Each row of a before or after table is a point. One or more steps were done to the points. Then noise was added and the rows were shuffled. The steps act on columns, c1 being the first. Write out the steps. A step turns or swaps two columns, mirrors them in a line or flattens them onto one, adds a multiple of one to another, or multiplies or shifts one. Angles are multiples of 10 degrees, from the lower column toward the higher: turns from -170 to 170, lines from 10 to 170 but not 90. Use the fewest steps. Two steps may share a column if one is a turn and the other turns, adds or multiplies; they go together, in the order done. Otherwise the lowest column goes first.

Before (12 x 3):
[[-0.34  0.03  0.40]
 [ 0.06  0.08 -0.31]
 [-0.37 -0.08  0.40]
 [-0.07  0.07  0.13]
 [-0.09 -0.28  0.05]
 [ 0.42  0.60 -1.10]
 [ 0.03  0.51 -0.37]
 [ 0.23  0.83 -0.20]
 [ 0.72  0.23 -0.58]
 [-0.04 -0.46  0.36]
 [ 0.63  0.28 -0.39]
 [ 0.08  0.37 -0.33]]
After, 12 rows:
[[ 0.04  0.26 -0.57]
 [ 0.55 -0.03 -1.28]
 [ 0.10  0.17 -0.47]
 [ 0.97 -0.10 -0.61]
 [-0.50  0.13  0.38]
 [ 0.30  0.63 -0.61]
 [-0.13 -0.20  0.20]
 [ 0.81  0.04 -0.48]
 [-0.07  0.12  0.08]
 [ 0.09 -0.08 -0.30]
 [-0.04 -0.22  0.54]
 [-0.45  0.21  0.33]]
Steps: multiply c1 by 1.3; turn c2 and c3 by -30 degrees
